Each row of a before or after table is a point. The points were changed in one or more steps. Then noise was added and the rows were shuffled. The steps act on columns, c1 being the first. Write out the steps. A step turns or swaps two columns, mirrors them in a line or flattens them onto one, adds a multiple of one to another, or multiplies or shifts one. Angles are multiples of 10 degrees, from the lower column toward the higher: turns from -170 to 170, lines from 10 to 170 but not 90. Use the fewest steps. Two steps may share a column if one is a turn and the other turns, adds or multiplies; they go together, in the order done. Otherwise the lowest column goes first.

Before, 9 rows:
|  0.7 | -4.4 |  3.7 |
|  0.2 |  0.9 |  2.1 |
|  4.4 | -0.7 |  6.8 |
| -0.4 |  0.7 |  2.4 |
|  0.4 | -4.4 | -4.2 |
| -1.6 |  9.4 |  7.8 |
|  2.4 | -4.4 |  2.3 |
| -6.2 | -4.7 |  5.1 |
| -0.5 | -0.6 | -6.6 |
After (9 x 3):
| -6.6 |  6.2 |  2.7 |
| -0.4 |  0.8 |  2.2 |
| -1.5 | -6.3 | 11.0 |
|  0.4 |  4.9 |  1.9 |
|  2.4 |  5.0 |  0.6 |
| -1.0 | -1.7 | -6.1 |
|  0.6 |  3.1 | -5.4 |
|  4.5 |  2.8 |  5.6 |
|  0.0 | -0.2 |  2.7 |
Steps: mirror c2 and c3 in the line at 80 degrees
